Each row of a before or after table is a point. One or more steps were done to the points. Then noise was added and the rows were shuffled. The steps act on columns, c1 being the first. What was done? A step turns or swaps two columns, mirrors them in a line or flattens them onto one, adds a multiple of one to another, or multiplies or shifts one. Angles are multiples of 10 degrees, from the lower column toward the higher: turns from -170 to 170, lines from 10 to 170 but not 90. Use the fewest steps. Two steps may share a column if one is a turn and the other turns, adds or multiplies; they go together, in the order done. Otherwise the lowest column goes first.
(in the rows, 128 means zero)

Before (13 x 2)
[[122  98]
 [152 161]
 [112 100]
 [138 134]
 [135 160]
 [134 152]
 [144 155]
 [126 150]
 [100 101]
 [127 154]
 [ 97 149]
 [104  93]
 [117 160]]
After (13 x 2)
[[147 133]
 [165 160]
 [ 60 102]
 [128 149]
 [185 155]
 [202 161]
 [159 150]
 [ 70 100]
 [170 153]
 [ 52  94]
 [167 155]
 [183 160]
 [ 77  98]]
Steps: add 1.5 times c2 to c1

Before (11 x 4)
[[ 92 144 104  80]
 [156 125 123  40]
 [134 105  74 133]
 [152 109 148  39]
 [134 164  98 120]
 [ 95 116 173 174]
 [ 89 162 124 162]
 [116 119 169 137]
 [ 97 113  96 153]
 [134  70 129 137]
 [140 131 166 101]]
After (11 x 4)
[[176 167 104 121]
 [174  67 129 135]
 [137 110  96 152]
 [131 144 104  83]
 [198 125 126  41]
 [157 114 167 141]
 [191 105 146  41]
 [122 161 128 162]
 [179 132 170 102]
 [139 115 175 174]
 [179 107  70 131]]
Steps: shift c1 by 40

Before (12 x 6)
[[150 100 143 154 128 134]
 [129 152 149 172 135 130]
 [111 135 131 109 102 128]
 [ 68 129 152 100 126 133]
 [162 136 189 193  95 171]
 [ 85 142 156  86 140 193]
 [166 116 140 167 140 139]
 [134  98  85 137  90 121]
 [133  48 127 128 138 126]
 [ 97 152 178  66 123 156]
 [108 166 160 119  97 137]
 [161  79 120 132 156 114]]
After (12 x 6)
[[138 100  64 156  94 116]
 [ 61 142 135  74 129 193]
 [135  47 106 183 140 128]
 [ 32 130 134 102 124 132]
 [130 153 127 154 136 129]
 [101 136 111 103 102 123]
 [ 96 166 141  92  96 131]
 [182 135 170 190  85 164]
 [161  98 125 174 126 134]
 [182  81  99 167 159 119]
 [190 114 118 177 136 139]
 [ 76 150 154  48 118 155]]
Steps: multiply c1 by 1.6; add -0.7 times c2 to c4; shift c3 by -20; turn c5 and c6 by 10 degrees

Before (11 x 9)
[[149 162 106 118 127 117  71 146 141]
 [229 179 120  74 110 150  85 120 115]
 [102 207 171 146 147 192 185 142 165]
 [170 149 156 120 165 215 127 136 147]
 [133 110 135  70 179 116  99 140 134]
 [152 104 112 128 111  79 102 100 127]
 [142 172 174 200 130 101 127 122 133]
 [207 129 117  83 136 133 127 191 193]
 [118  56 108 119 157 118 110 153 158]
 [148 145 138 171 129 126 156 164 109]
 [138 158 176 157  83 113 115 150 128]]
After (11 x 9)
[[156 127 112 100 130 148 138 163 113]
 [154 101 153 108 131 172 179 118 110]
 [142  76 109 140 120 107 144  99 138]
 [134 110 108 147 123 161 154 142 159]
 [110 119 149 142 149  51 133 159 161]
 [127 188 190 110 136 204 102 144 123]
 [190 133 136 140 126 128  94 192 207]
 [163 107 160 128  86 152 162 154 107]
 [175 214 141 132 165 147 119 125 144]
 [133 109 128 158 178 104 105 141 123]
 [215 147  83 159 119 172 113 118 154]]
Steps: turn c1 and c3 by -30 degrees; turn c3 and c9 by -40 degrees; swap c2 and c6; turn c4 and c7 by 130 degrees; multiply c4 by 0.4
